Each row is a point. The ring and each string are closed loops that go straight from each point to the next, and from the last back to the first. Before rounding, they use only three directions, however many columns there are. Count how often each string passes through the ring. Passing back the other way cancels.
In the rows, zero is written as 128.

Ring (6 x 4):
[[ 94 145 197 137]
 [100 130 150 128]
 [128 108 103 133]
 [160 101  82 146]
 [159 113 121 155]
 [126 130 179 150]]
String (20 x 4):
[[124 129 126 138]
 [132 109 117 138]
 [152  76  80 136]
 [168  82  58 143]
 [181  87  51 150]
 [185  79  66 154]
 [161  90 109 150]
 [138 122 133 146]
 [136 125 138 147]
 [137 113 149 147]
 [136 105 184 152]
 [119 125 203 149]
 [100 152 220 146]
 [109 154 174 142]
 [116 136 158 140]
 [109 126 166 136]
 [ 91 127 180 129]
 [ 73 137 178 119]
 [ 91 136 145 123]
 [113 135 127 132]]
Times through: 2

Ring (10 x 8):
[[119 136 112 166 118 190 106 115]
 [128 147 112 168 138 188 112 127]
 [143 162 116 158 161 169 128 134]
 [148 165 121 142 162 147 143 126]
 [151 162 125 128 145 127 146 112]
 [158 156 127 122 104 106 131  89]
 [162 146 127 129  56  98 101  68]
 [156 138 124 137  40 109  87  63]
 [137 128 120 146  46 137  86  70]
 [118 125 115 157  82 175  97  93]]
String (26 x 8):
[[156 174 109 190 165 188  98 151]
 [122 156 114 158 189 193 147 147]
 [130 148 118 145 139 163 133 116]
 [158 164 117 162 129 150 106 120]
 [166 178 115 173 159 161 108 141]
 [137 165 115 161 184 182 138 146]
 [109 143 117 142 175 188 158 132]
 [125 145 118 146 139 169 133 116]
 [103 139 114 152 173 203 149 136]
 [124 147 108 183 148 209 104 138]
 [136 145 111 179 110 186  86 118]
 [147 147 115 168  89 159  84 102]
 [118 126 111 173  81 191  82 100]
 [128 127 113 170  61 173  73  89]
 [118 116 113 164  47 175  74  79]
 [ 91 106 116 141  78 184 116  83]
 [112 127 119 137 105 165 128  95]
 [125 136 119 141 107 156 123  98]
 [100 117 118 139  95 176 125  90]
 [103 123 118 136 113 175 135  98]
 [134 141 119 146 105 153 115  99]
 [144 142 114 170  76 161  76  97]
 [119 135 118 144 121 169 128 106]
 [114 135 116 148 130 179 129 113]
 [148 151 117 160 105 152  99 106]
 [161 165 112 184 122 168  81 127]]
Times through: 2
String (15 x 8):
[[119 141 118 144 141 172 138 116]
 [159 163 117 161 121 147 103 116]
 [164 180 119 156 176 149 132 141]
 [146 175 122 135 201 150 168 143]
 [116 149 122 124 179 164 175 126]
 [141 149 120 144 118 147 121 105]
 [166 171 118 163 134 144 106 123]
 [158 177 111 185 175 183 107 153]
 [100 137 113 154 171 208 147 136]
 [103 131 111 164 140 209 122 125]
 [104 128 116 144 128 184 135 109]
 [145 145 116 162  87 154  88  99]
 [131 135 112 175  84 180  79 103]
 [ 94 123 109 170 131 221 114 123]
 [ 98 132 114 150 156 203 144 126]]
Times through: 3

Ring (9 x 11):
[[159 135  99 149 116 133  99 113 118 126 146]
 [146 131 132 153 100 125 102 130 137 120 174]
 [114 117 179 151 102 112 129 140 157 118 191]
 [ 98 111 193 145 109 111 145 142 164 118 187]
 [ 86 107 189 134 124 118 158 139 162 120 167]
 [ 89 106 164 126 146 125 166 123 146 126 136]
 [105 107 128 125 174 128 169  98 117 138 103]
 [130 113  97 131 183 128 158  80  93 146  89]
 [155 127  82 141 155 132 124  89  95 139 109]]
String (26 x 11):
[[ 70  95 234 144 122  96 176 144 174 121 196]
 [ 99 119 182 138  95 126 129 155 173 109 185]
 [112 120 156 138 113 128 130 136 152 118 163]
 [101 106 175 142 138 110 159 121 142 129 160]
 [ 66  92 231 141 135  94 187 136 167 126 185]
 [ 79 109 199 132 108 123 152 154 178 111 178]
 [103 121 156 129 107 138 129 146 163 111 158]
 [ 80 110 173 120 125 136 156 144 167 114 147]
 [ 79 102 163 118 160 128 179 119 144 128 120]
 [109 118 130 124 139 140 142 122 137 123 124]
 [114 112 131 132 158 125 156 104 121 134 120]
 [113 104 127 132 186 116 176  84 103 146 102]
 [117  96  94 125 237 115 202  47  65 166  51]
 [131 113  85 126 194 132 162  73  86 149  74]
 [131 126 112 133 131 140 124 118 128 124 129]
 [123 114 127 137 156 122 150 101 116 136 125]
 [121  98 108 133 219 109 192  56  75 162  75]
 [119  99  91 124 229 120 195  52  70 162  53]
 [119 115 106 124 168 137 153  97 111 136  96]
 [118 116 130 133 146 129 145 112 127 130 127]
 [103 105 144 131 167 119 170 102 122 137 119]
 [ 71  90 176 122 186 112 205 102 131 140 114]
 [ 85 113 167 122 122 137 150 144 165 114 147]
 [107 123 151 130 107 139 126 145 161 112 157]
 [109 111 156 139 141 117 152 117 135 130 147]
 [ 85  97 200 142 144 100 177 122 149 131 166]]
Times through: 5

Ring (7 x 14):
[[131 167 109 131 119 141 136 138  99 114 111  87 159 174]
 [133 138 103 137 111 138 118 159 139 107 122 119 104 143]
 [138  91 101 138 111 130 100 177 183 105 142 151  61  99]
 [146  57 104 133 123 125  95 173 200 110 161 155  70  69]
 [142  70 111 124 133 124 112 152 168 122 156 129 123  92]
 [128 123 118 116 136 127 140 125 104 135 129  87 193 157]
 [126 152 117 118 133 132 148 120  83 133 116  73 205 181]]
String (24 x 14):
[[157  21  99 139 121 124  76 191 244 101 180 183  24  23]
 [157  77 101 140 125 137  96 169 193  97 159 140  77  66]
 [141 106 107 132 124 133 115 155 153 112 140 121 116 114]
 [131  84 105 131 114 123 104 172 178 116 142 151  75 107]
 [143 105 105 134 121 135 111 159 160 108 140 126 104 110]
 [150 109  99 144 114 142 101 172 177  93 142 136  70  95]
 [134 136 100 141 105 139 111 170 153 100 122 132  77 135]
 [117 157 106 132 105 132 128 155 116 118 105 115 117 180]
 [119 139 110 125 116 127 131 147 116 126 115 110 139 169]
 [140 133 107 133 123 139 123 147 131 109 129 104 134 135]
 [141 172 106 136 121 149 133 138 103 103 115  81 157 161]
 [125 192 110 130 117 144 146 130  75 116  98  72 179 202]
 [129 202 108 133 117 149 146 130  73 109  96  67 178 201]
 [143 148 106 136 122 145 125 145 124 104 125  96 139 142]
 [136 126 108 131 122 135 122 149 135 114 130 110 130 136]
 [117 138 109 126 111 126 129 152 121 125 113 117 127 170]
 [124 138 101 138 101 133 114 170 146 108 115 135  78 151]
 [141 107  97 145 104 137  96 183 185  94 136 153  43 102]
 [121  88 103 132 104 118 103 180 179 119 133 163  57 121]
 [125  91 107 128 114 120 111 166 164 123 136 145  90 123]
 [146 102 105 134 124 135 111 157 161 107 144 123 109 103]
 [162  43  98 143 122 133  80 186 230  93 174 167  36  32]
 [151  34 101 136 121 123  83 185 227 106 171 174  40  43]
 [141  42 104 131 120 118  91 179 211 115 163 169  56  65]]
Times through: 1
String (28 x 14):
[[149 109 110 129 135 138 121 141 140 112 145 101 150 111]
 [147 116 109 130 133 138 123 141 137 112 141 100 149 118]
 [136 120 111 126 128 132 127 142 129 121 133 104 150 137]
 [137 123 111 127 128 134 127 141 127 118 132 101 151 137]
 [142 146 112 127 134 141 137 128 104 116 127  77 184 150]
 [137 136 111 127 128 137 131 137 117 118 127  93 161 147]
 [119 154 115 120 124 130 144 130  89 132 111  86 183 187]
 [111 189 117 118 122 133 158 119  56 136  93  66 211 225]
 [134 193 110 132 123 150 146 126  76 110 104  64 187 190]
 [143 166 106 137 122 149 131 140 109 102 118  84 152 154]
 [129 186 106 135 112 146 137 141  94 107 102  86 149 186]
 [115 155 109 127 109 129 133 149 108 124 106 109 135 185]
 [123 158 103 137 104 137 123 160 124 109 108 118 104 169]
 [138 136 100 142 107 141 111 168 152  99 124 128  82 131]
 [146 117 100 142 112 141 105 169 167  95 136 132  77 107]
 [132 102  98 141 102 130  98 184 183 103 133 159  43 111]
 [124  91 103 133 105 121 103 179 178 116 134 160  58 119]
 [130  91 105 131 113 124 107 169 170 117 138 147  82 115]
 [148 102 104 136 124 137 109 159 164 105 145 124 105 100]
 [157  68  99 142 121 136  90 177 206  95 162 152  57  57]
 [147  35 101 136 118 121  83 187 228 107 169 178  34  47]
 [133  45 107 127 120 114  96 176 202 123 159 167  66  79]
 [132  76 109 125 123 120 110 160 169 124 147 140 104 107]
 [130  94 110 124 124 122 118 153 151 126 139 128 122 124]
 [126  69 114 118 128 113 116 153 160 137 147 137 124 115]
 [138  50 115 117 139 115 114 148 170 135 162 132 137  89]
 [154  80 111 127 140 133 114 144 160 115 159 111 143  86]
 [144 104 110 128 132 133 120 144 144 116 144 108 142 114]]
Times through: 0

Ring (6 x 14):
[[ 79 143 121 209 138 143 126 142 113  66 164 145 125 117]
 [109 142 115 149 145 128 110 139 141  96 126 128 140 124]
 [152 136 128  73 132 108  93 119 159 151  95 113 160 122]
 [159 135 141  62 115 104  96 105 143 168  94 117 170 119]
 [133 137 143 110 111 116 110 108 116 143 116 132 164 119]
 [ 90 141 134 190 120 138 127 126  98  89 159 148 137 115]]
String (26 x 14):
[[145 132 148  94 111 113 102 108 140 153 128 123 151 107]
 [130 136 140 119 118 119 108 116 132 133 131 128 148 112]
 [137 131 154 112 106 117 107 107 132 146 145 128 143 100]
 [104 142 141 162 109 129 125 112  86 113 137 148 158 121]
 [ 79 148 129 201 118 139 135 123  66  83 138 159 159 133]
 [ 68 149 125 220 123 145 139 129  65  68 146 161 152 133]
 [ 82 140 138 207 118 142 130 128  96  81 176 151 127 109]
 [ 58 145 129 248 126 153 140 138  81  51 186 161 122 115]
 [ 53 150 115 249 137 153 140 144  77  42 165 161 133 129]
 [ 77 147 117 205 137 142 129 139  97  67 145 149 141 129]
 [109 139 130 156 129 129 114 129 129 104 146 134 136 113]
 [ 71 150 107 213 146 144 130 146  97  56 137 149 142 137]
 [116 138 130 141 129 125 111 126 132 113 135 131 142 116]
 [120 134 134 141 131 126 107 130 151 113 153 125 125 104]
 [109 138 118 156 146 131 108 143 154  92 146 125 123 113]
 [ 94 149  94 167 162 133 114 152 132  72 105 131 150 144]
 [109 148  95 137 161 125 107 147 140  91  87 125 160 147]
 [139 140 112  92 149 114  95 134 164 127  91 112 156 130]
 [137 145 106  88 149 112  98 131 146 128  66 117 176 146]
 [125 142 121 117 134 119 107 125 130 122 101 127 162 132]
 [152 132 140  80 123 110  95 115 161 154 119 114 147 108]
 [170 130 143  47 119 101  87 108 170 176 103 107 157 109]
 [180 130 147  29 114  96  85 101 169 189  92 105 166 111]
 [149 133 142  85 118 111  98 111 148 153 117 119 154 111]
 [129 140 130 113 124 118 108 118 124 131 107 129 164 127]
 [130 136 137 118 122 119 106 118 136 131 129 127 147 113]]
Times through: 2
String (26 x 14):
[[129 139 117 114 145 119 100 135 160 117 113 117 144 123]
 [113 145 103 136 156 125 106 144 145  95 101 124 151 137]
 [111 145 110 141 146 126 110 138 133  99 107 128 153 135]
 [121 140 124 129 135 123 107 129 138 115 120 126 148 122]
 [140 133 135 103 129 116  98 123 161 136 131 117 138 107]
 [159 131 133  66 132 107  88 121 181 155 111 106 144 109]
 [162 140 116  46 141 101  87 120 163 159  59 107 179 138]
 [148 139 125  76 130 108  97 117 143 149  81 118 173 132]
 [146 139 130  81 125 110 100 114 136 149  88 121 172 129]
 [158 140 133  54 117 102  97 103 127 170  65 120 192 137]
 [166 135 148  47 104 100  96  94 128 184  80 120 187 124]
 [153 130 154  82 106 109  99 103 144 164 129 121 151 102]
 [133 135 143 114 115 118 107 113 131 138 131 128 149 110]
 [111 144 130 143 120 125 118 118  99 115 114 141 166 131]
 [109 144 136 147 112 125 122 112  86 118 117 146 170 130]
 [118 140 145 136 105 123 119 106  93 131 126 143 165 121]
 [141 130 155 105 106 116 104 106 138 150 145 126 141  98]
 [130 135 139 120 120 120 106 118 138 131 136 127 143 109]
 [121 144 129 123 121 120 114 115 104 126  99 136 175 135]
 [151 141 137  68 111 105 103 100 111 166  69 127 195 138]
 [178 132 147  28 109  95  88  96 150 193  78 110 181 120]
 [169 128 150  54 114 103  89 106 170 175 118 109 149 101]
 [133 136 134 112 125 118 104 120 141 132 123 124 149 115]
 [130 141 121 108 134 117 104 124 135 127  97 124 164 131]
 [128 140 123 115 135 119 105 126 139 123 108 124 155 126]
 [144 131 138  98 127 115  96 121 166 141 136 115 134 102]]
Times through: 1

Ring (9 x 14):
[[143 176 142 136 143 121 154 128 152 187 140 104  79 119]
 [131 163 142 114 168 111 170 115 149 160 123 125  93 119]
 [111 136 136  88 189 101 178 105 145 107 100 153 128 121]
 [ 97 112 128  81 180 102 166 108 141  64  91 163 163 123]
 [102 105 127 105 143 132 124 128 133  60  92 162 180 126]
 [119 118 132 136 113 162  92 143 127  91 100 152 168 129]
 [138 140 138 164  90 180  74 156 128 137 117 132 140 129]
 [151 163 141 178  80 175  80 160 136 179 139 106 109 126]
 [154 181 141 166 100 145 119 149 151 204 155  85  79 120]]
String (30 x 14):
[[153 164 147 176  94 184  80 154 129 181 126 122 106 128]
 [170 179 153 203  70 209  55 167 125 215 135 112  90 130]
 [162 175 141 197  57 185  67 171 139 204 154  87  95 125]
 [144 161 131 171  71 152  94 162 149 170 156  83 112 121]
 [134 150 135 148 107 146 111 145 142 146 131 114 123 123]
 [129 145 130 142 106 136 117 145 147 136 135 109 129 122]
 [140 143 134 172  72 176  70 163 134 143 132 114 138 127]
 [146 132 149 185  79 228  29 164 105 134  91 166 155 138]
 [124 115 135 153  93 186  63 154 119  92  96 158 176 132]
 [112 119 124 124 115 132 117 140 142  88 117 130 163 123]
 [114 124 129 120 131 131 125 133 140  96 111 139 154 124]
 [113 129 126 116 131 117 138 132 148 101 122 125 147 121]
 [ 84  93 115  76 159  92 159 117 148  30  99 152 192 121]
 [ 78  86 120  58 191  88 174 102 141  14  78 179 197 123]
 [ 95 113 120  84 161  88 169 116 153  64 111 137 163 119]
 [111 130 126 107 144 107 152 126 150 101 121 126 142 120]
 [116 132 135 109 157 124 145 121 139 107 103 149 139 124]
 [104 118 138  84 194 118 161 103 131  77  77 182 154 126]
 [ 87 102 127  62 203  89 183  97 141  42  79 178 173 123]
 [ 83  99 117  64 181  76 183 106 152  36  98 153 179 119]
 [111 128 127 109 142 113 146 127 147  98 117 131 146 121]
 [119 132 133 119 142 130 133 128 140 110 110 141 141 124]
 [102 101 133 101 159 143 122 121 123  54  74 186 183 130]
 [118 123 137 123 139 150 114 131 128  97  94 161 156 128]
 [121 130 134 129 127 144 115 136 135 109 109 141 147 126]
 [131 129 143 149 117 184  80 143 118 117  92 164 152 132]
 [145 134 149 180  86 221  39 160 107 136  92 165 151 137]
 [147 146 141 184  68 199  52 167 124 153 122 126 136 131]
 [134 147 131 153  94 147 103 152 144 143 138 106 128 123]
 [129 146 133 137 120 136 123 139 144 136 127 119 126 122]]
Times through: 3
String (28 x 14):
[[113 140 144  80 215 102 190  93 139 112  86 171 119 123]
 [109 130 142  80 209 108 180  96 135  97  80 178 134 124]
 [121 137 138 115 156 131 141 122 137 118 104 149 132 124]
 [116 134 130 113 143 116 145 127 146 109 118 130 138 121]
 [ 86 101 118  69 176  82 177 109 150  40  99 153 178 120]
 [ 80  87 119  65 180  91 167 108 142  17  83 172 197 123]
 [ 93  94 128  86 169 124 139 115 129  38  75 184 190 127]
 [114 121 135 116 147 141 124 127 131  92  94 161 157 127]
 [119 130 133 123 134 136 125 132 138 107 110 141 146 125]
 [108 115 122 119 118 127 121 138 143  79 116 132 168 123]
 [113 105 129 135 105 166  81 147 125  71  96 158 186 130]
 [129 116 141 160  96 204  51 154 110  98  85 173 175 136]
 [136 136 143 156 109 184  79 147 121 130 101 153 143 131]
 [132 143 138 143 118 153 108 141 135 135 117 132 131 126]
 [126 143 129 136 113 131 123 142 147 130 133 111 131 121]
 [145 156 135 174  73 168  81 163 140 165 144  99 119 124]
 [154 168 137 185  65 172  78 167 142 188 153  88 104 124]
 [136 156 130 150  98 135 118 149 152 156 148  93 115 120]
 [136 155 137 145 116 142 120 141 144 154 132 114 114 122]
 [151 171 146 162 113 162 108 144 137 189 131 115  92 125]
 [134 157 133 140 117 127 132 140 151 155 141 102 110 120]
 [144 177 134 149 111 121 141 142 160 190 160  78  83 116]
 [156 197 142 153 124 120 154 136 161 226 164  74  52 115]
 [155 194 151 143 152 128 159 124 151 221 141 103  52 119]
 [141 169 147 130 157 132 150 122 143 176 121 128  87 122]
 [128 150 137 125 143 126 142 128 145 140 122 126 116 122]
 [119 148 128 109 149  96 168 123 158 130 134 110 116 117]
 [115 147 135  89 188  87 192 104 154 125 115 133 111 118]]
Times through: 4
